Each row is a point. The points of each table are mixes of a few directions, plus a little noise. Count the directions of each table, and those that both share. Where both have some left over, give the other angles between the two spaces (their principal angles), to ten degrees, smallest first.

First (6 x 2):
[[  2   9]
 [  0   2]
 [ -6 -60]
 [  3  21]
 [  2  18]
 [  0   9]]
Second (4 x 2):
[[  4  39]
 [ -4 -35]
 [  1  11]
 [ -1 -15]]
Directions: first 1, second 1, shared 1

First (5 x 2):
[[-19  13]
 [-14   9]
 [ 60 -40]
 [ -3   3]
 [-22  16]]
Second (5 x 2):
[[-32  21]
 [ 22 -17]
 [-14  10]
 [-24  18]
 [ 48 -35]]
Directions: first 1, second 1, shared 1

First (6 x 3):
[[ -3 -22 -23]
 [ -1  17  22]
 [  5  27  27]
 [ 30   4 -35]
 [ 20   9 -16]
 [-51 -35  26]]
Second (7 x 3):
[[  0  -2   5]
 [  0   0   0]
 [ -2 -13  24]
 [  4  24 -47]
 [ -2 -13  25]
 [  5  31 -60]
 [ -4 -27  52]]
Directions: first 2, second 1, shared 0; angles 40

First (5 x 4):
[[-41  45  38  22]
 [  5  -6  -5  -2]
 [ 27 -30 -24 -16]
 [-28  31  24  16]
 [ 33 -38 -30 -18]]
Second (5 x 4):
[[-33   0  12  46]
 [ 24   1  -7 -32]
 [ 44   0 -13 -60]
 [-35  -1  12  47]
 [  1   0   0  -1]]
Directions: first 1, second 1, shared 0; angles 50

First (7 x 6):
[[ -5  18  11 -60  19  -6]
 [-14   4 -13  22 -11 -14]
 [  4 -26   1  28  16  -3]
 [-32  17 -14  14   9  31]
 [ 13   3  16 -46  13  -6]
 [ 15  -9   5   8  -7   6]
 [ 18  -8  -6  35 -39  -9]]
Second (7 x 6):
[[-17 -14  -2  -4  36 -27]
 [ 12   8  35  14  13  32]
 [  2   3 -21  -7 -31  -4]
 [  3   4 -26  -9 -38  -5]
 [-14 -12   4  -1  38 -21]
 [  4   4 -26  -8 -40  -4]
 [ 10   6  36  14  22  28]]
Directions: first 4, second 2, shared 1; angles 40

First (8 x 6):
[[ 24 -27  10   7  -3 -15]
 [-11  42  24   8   0  17]
 [ 11   6  20 -14 -14   9]
 [ 22  -3  25  36   8   1]
 [ -1 -13 -23  -3   6  16]
 [-21  19 -22  -9   6  28]
 [-21   2 -11 -30 -12 -30]
 [ -4 -25 -22   2   7 -25]]
Second (7 x 6):
[[ -1   0   0   0   0   1]
 [  2   9  10 -25 -16  17]
 [ -2 -13 -12  35  22 -23]
 [  6  23  20 -60 -37  38]
 [ -1  -3  -3   8   5  -5]
 [ -1  -6  -5  14   9  -9]
 [ -2 -11  -9  28  18 -18]]
Directions: first 4, second 1, shared 1

First (8 x 8):
[[ -8  -7 -31  15   7   5  -3 -13]
 [ -9  -8 -29  15   8   4  -3 -12]
 [ 10  12  39 -18  -9  -5   4  16]
 [-17 -17 -60  29  13   9  -6 -24]
 [ 15  14  54 -25 -13  -8   5  21]
 [  3   4  13  -7  -3  -2   1   5]
 [ 15  15  54 -26 -13  -9   4  21]
 [-10 -10 -37  19   8   6  -4 -15]]
Second (10 x 8):
[[ 12 -26  10 -29 -21  -6 -11  32]
 [-15  13 -11  19  13  -3  10 -27]
 [ 39 -18  28 -34 -22  16 -24  56]
 [  9  11   6   5   5  11  -3   2]
 [ -8  28  -7  28  21   9   9 -28]
 [-29  -3 -20  11   5 -20  15 -29]
 [-46 -24 -30   1  -5 -41  20 -33]
 [ 11  -7   8 -11  -7   3  -7  17]
 [ 11  16   7   9   8  16  -3   1]
 [ 15  10  10   1   3  15  -7  10]]
Directions: first 1, second 2, shared 0; angles 50

First (8 x 9):
[[  8  -7 -35 -41 -53  11  17 -44  17]
 [  2 -22   4  21  -2   1 -17  29  -4]
 [ -7  35  10 -11  27  -7  17 -21  -2]
 [  2 -12  -6  -1 -14   3  -5   4   3]
 [  1 -12  12  24  13  -2 -16  31  -9]
 [  0  -3   1   2   1   0  -3   4  -1]
 [-13  45  30  12  60 -14   9  -1 -13]
 [  7 -22 -15  -4 -29   8  -3   1   5]]
Second (9 x 9):
[[-52 -36  21  11  -6  12 -28 -14   5]
 [  0   4  -8 -17  11  29 -14  10  -9]
 [ 22  34  -9   4  -8   5  14   5  -5]
 [ 41  -4 -10   4  -1 -32  12  22  -1]
 [ 30  18  -8   1  -7 -17  13  11  -6]
 [-46 -31  23 -22  16 -20 -10 -39  12]
 [ -5  25   7  -4  -3 -16  18 -28   2]
 [-10  -9 -13  24   9  45   7  12  18]
 [ 20  -2  -2  -2 -10  -5 -14  22 -16]]
Directions: first 2, second 5, shared 1; angles 90

First (10 x 11):
[[ 12  21  52  25   8 -32 -27  15  19 -10 -39]
 [ -6 -10 -24 -12  -4  15  13  -7  -9   5  19]
 [ -9 -16 -38 -19  -6  24  20 -11 -14   8  29]
 [  4   7  17   9   3 -11  -9   5   6  -3 -13]
 [ -9 -15 -37 -18  -6  23  20 -11 -14   7  28]
 [ 11  19  47  23   8 -29 -25  14  18  -9 -36]
 [-14 -25 -60 -29 -10  37  32 -18 -22  12  46]
 [ 10  18  44  21   7 -28 -23  13  16  -9 -34]
 [  5   9  22  11   4 -14 -12   6   8  -4 -16]
 [ -5  -9 -22 -11  -3  14  12  -6  -8   4  17]]
Second (9 x 11):
[[  3  26  -7 -36 -18   6 -22 -10 -15   4 -34]
 [ -5 -48 -29  35   5  10  17  -2  24   4  38]
 [  9  37  21 -21 -12 -12 -35  -2  -5  -2 -53]
 [  7  18   0 -14 -17  -4 -34  -7   5   3 -45]
 [ -3 -20   7  27  15  -4  20   9   9  -3  29]
 [ -8 -24  -6  17  16   6  35   6  -2  -1  47]
 [  4  36   4 -38 -15   1 -24  -8 -18   2 -40]
 [ -8  -7  -2  -3  13   7  35   5 -17  -2  40]
 [  1 -17  12  32  13  -9   9   9  17  -4  16]]
Directions: first 1, second 3, shared 1
